Each row is a point. A path goes straight from each point to the next, and from the last back to the first. The post is the endless flat space through its rows: a point in 2 columns, a line in 3, a plane in 4, and so on, so that a path can go around it. How many times does the path go around the post? Going back the other way cancels.

Post (2 x 3):
[[-35  39  29]
 [ 12  -5 -41]]
Path:
[[  2  -1  46]
 [ 56   3 -45]
 [  4  65 -14]
 [-49  42 -49]
 [-69  -5  14]
 [-30 -17   8]
 [-45  21  19]
 [-24  24 -29]
 [-28  67 -24]
 [-68  49  36]
 [-42  -1  10]
 [-47 -22  17]
 [-53  29  12]
 [-52   3 -15]
 [-27 -24  33]]
Times around: 1

Post (3 x 4):
[[-56  16  -3 -51]
 [-19  -7  10  -4]
 [ 34 -12 -41  45]]
Path:
[[-46 -32   6 -18]
 [-55  -7 -60   2]
 [-54   7  37 -13]
 [-36 -15 -69  55]
 [-21 -25 -18  -4]
 [ 14 -30 -14 -54]
 [ 21  10  -2 -34]
 [  8 -21 -26   3]
 [-31 -42 -60 -43]
 [ 48  17 -50 -43]
 [-14  56 -31 -62]
 [-54  80 -20 -34]
 [-49   7 -39  48]
 [-41  -4 -45  56]
 [-34  41   2   9]
 [ 42  28  11 -10]
 [ 18   7 -30 -23]
 [-22  -3  -8 -35]
 [-25  37  10 -88]
 [ 12 -44 -17 -11]]
Times around: 0

Post, 7 rows:
[[ 58 -20  41  30 -23  34 -36  33]
 [-28   2  23 -31 -38 -48  24 -29]
 [  9 -12   0   6 -55 -41 -31   1]
 [ 24  28 -22  22 -23  39 -16   1]
 [ 34  32 -83  15  32  20   8  33]
 [  8 -31  22 -13  -7 -14 -55 -16]
 [-50 -29   4 -75  30   8 -35  22]]
Path (20 x 8):
[[  17   54   -3    9  -63   10  -48  -24]
 [  35  -18  -42  -40   15   11  -34    8]
 [  31  -52  -18   -5   14   -1   14   15]
 [   4  -26  -49   45  -56   18  -60    2]
 [  29    5  -14    9  -22   44  -31  -37]
 [  -9    5  -93  -77   48  -14  -40   11]
 [  17   56   52   11  -30    3  -26  -55]
 [  31  -43   91  -46    9  -26  -54   29]
 [ -13   46   35  -41  -26   24    1  -42]
 [  51   -4   34   36  -21   33  -62   35]
 [  -9    5   51   35    2   39  -49  -33]
 [ -45    0  -60   19  -72    2  -22   48]
 [ -10  -22  -47  -22  -32  -41   -1    4]
 [  49  -10  -50   15  -19   -1  -70   29]
 [ -23   14   28  -45  -15  -44   15  -47]
 [  42   12  -18   35   15  -14   -9    4]
 [  16   16    0   79  -83  -13  -24   27]
 [  24  -37  -54   18   14  -20   18   52]
 [  25  -21   -5  -30  -18  -34    6  -56]
 [  18   23  -73    2   -8   24 -105  -33]]
Times around: 2

Post (8 x 9):
[[  -2  -67    3  -15   48  -19   58  -31  -34]
 [  14   34   16   33  -20  -87  -46   11  -42]
 [ -24  -25  -12   19  -37  -72    7    0   -4]
 [ -25  -30  -14   41    1   -4   24  -11  -11]
 [ -17    4 -113   35  -32  -59   12   41   -6]
 [ -21    8  -64  -29  -48  -23  -49  -41   20]
 [ -40   29   13  -71  -46    7   -6  -47    3]
 [ -47    2   61    6   36  -10  -18   47   35]]
Path:
[[ -26   -5   74  -12  -25  -58  -31  -73  -93]
 [ -25  -51  -13  -33  -48  -31   -1   35   -7]
 [ -54  -54    2    9   -9    5  -27  -14   14]
 [ -42    8    8  -13   -9  -26  -42  -29    2]
 [ -21   51  -86  -21   22  -11  -65  -21    9]
 [ -16   21  -50   -3   -9  -12   41   -5  -86]
 [  10  -26    1    4  -12   -8  -60  -16  -20]
 [   9    5   -7  -52   16   -1  -28    8   10]
 [  -3  -14  -36   18   21  -24   26   53   10]
 [  -5   33  -15   19  -75    0  -30  -40  -34]
 [ -47  -23  -44   15  -33  -65 -101   28   20]
 [ -40  -39  -26    6   26  -11  -29  -38   -9]
 [ -51  -25    0  -16  -10   11   -1  -15  -11]
 [  11  -10  -37  -23   -7  -44  -30   -7  -17]
 [   7   29  -30   33  -69    2  -12   -1   34]
 [  12  -34   -8  -14   51  -14  -39  -38   46]
 [  13  -53  -26   18   -6  -38  -24   32   44]
 [ -38    0   42  -63  -45  -58   55   29  -44]
 [ -33   13    9   34    2    5  -93  -23  -52]
 [ -28  -11  -18   40   29  -59   22  -25  -69]]
Times around: 0
